Rows are points. Each table stands for the endless flat space through its points: a line for two points, a plane for three, and so on. Write the one point that lies in both, or say that there is none.
In the rows, 128 means zero.

First:
[[127 136 137]
 [169 166 107]]
Second, 2 rows:
[[147 144 101]
 [149 152 111]]
They share: no point

First:
[[108 145 131 156 104  86]
 [119 141 131 142 108  92]
 [113 149 127 130 108 104]]
Second:
[[104 163 128 130 100  90]
 [105 158 127 132 103  97]]
They share: [106 153 126 134 106 104]

First (3 x 9):
[[113 123 123 130 101 125 130 130 136]
 [131 123 109 156 125  99 108 122 118]
 [107 123 145 120  89 135 126 140 142]]
Second, 2 rows:
[[119 127 123 140 111 123 128 132 129]
 [121 131 129 144 115 127 129 137 126]]
They share: [117 123 117 136 107 119 127 127 132]

First:
[[107 104  97 121 120 111 166 136 114 120 153]
 [105 114 111 120 131 120 151 131 126 113 143]
 [101 116 118 121 138 123 133 124 138 114 138]]
Second, 3 rows:
[[130 102 113 140 147 115 131 104 116 100 150]
 [ 85 140 109  95 122 135 157 162 157 108 114]
 [ 80 142 113  90 117 140 161 169 161 105 110]]
They share: no point

First, 4 rows:
[[161 148 108 107 147 115 157 118 149 124 144 117 125 117]
 [165 158 110 109 133 113 155 106 161 120 142 117 137 103]
 [169 144 109  84 155 132 177 112 119 107 137  96 113 125]
 [157 137 108 109 170 107 158 146 131 133 147 118 103 135]]
Second (3 x 14):
[[147 143 100 109 146 128 156 109 152 131 144 130 120 114]
 [163 164 108 133 141 119 135 128 169 134 165 121 127 126]
 [149 114 101  79 155 120 174  99 139 119 126 122 136 121]]
They share: [155 142 104 109 147 121 153 114 155 128 147 123 129 122]

First:
[[128 109 157 116 158  92 145 101 148 126 152 146 126 150  86 132 119 115
  124 136]
 [131 111 156 120 153  95 142 107 145 129 152 139 122 151  92 129 124 115
  123 136]]
Second (4 x 20):
[[121 112 164 136 140  90 132 109 135 138 165 122 135 179 102 122 117  98
  123 145]
 [147 116 162 138 142 110 146 127 151 132 155 138 117 149 106 122 133 126
  113 135]
 [148 135 179 152 167  96 157 111 156 147 172 135 136 157  82 102 123 122
  106 156]
 [131  90 130 107 111 115 118 136 128 117 130 124  90 146 134 149 146 115
  133 110]]
They share: [137 115 154 128 143 101 136 119 139 135 152 125 114 153 104 123 134 115
 121 136]

First:
[[148 126 155 124 156 132 125 110 152  87 138 107 118 161 137 117  99 131
  151 143 160 111 134 122]
 [133 136 125  94 126 117 130 100 132 112 103 107 118 136 157 122 124 111
  141 153 130 116 114 142]]
Second:
[[152 114 151 118 122 127 125 103 146 107  96 120 113 145 137 108 108 128
  138 160 151 121 109 140]
 [140 134 123  98 142 131 117 111 134  83 116 104 125 133 157 124 120 104
  142 132 131 121 125 128]
 [158 105 161 127 113 131 121 101 152 109  86 129 108 143 131 102 103 132
  132 161 160 123 105 143]
 [167 101 149 137 112 142 106  95 146  93 117 116 127 147 133 133 110 118
  130 122 146 122 129 122]]
They share: no point

First, 2 rows:
[[149 121  90 128 114 152  91  92 104 123 155 116  95 143  95 126 133 129
  136 130 116 129 121 131]
 [147 114  84 134 117 152  85  86  98 128 161 112  92 138  91 119 130 129
  137 124 109 126 123 131]]
Second (3 x 24):
[[139 125  80 106 121 154 117  96 119 107 130  91  88 151 125 116 115 125
  145 130 147 135 117 158]
 [159 150 125 106 106 164  92 126 114 132 155 156 123 161  85 156 165 130
  115 155 117 155 112 108]
 [136 128  85 101 121 157 113 103 120 114 128  97  93 158 120 121 121 123
  140 132 146 142 113 153]]
They share: no point
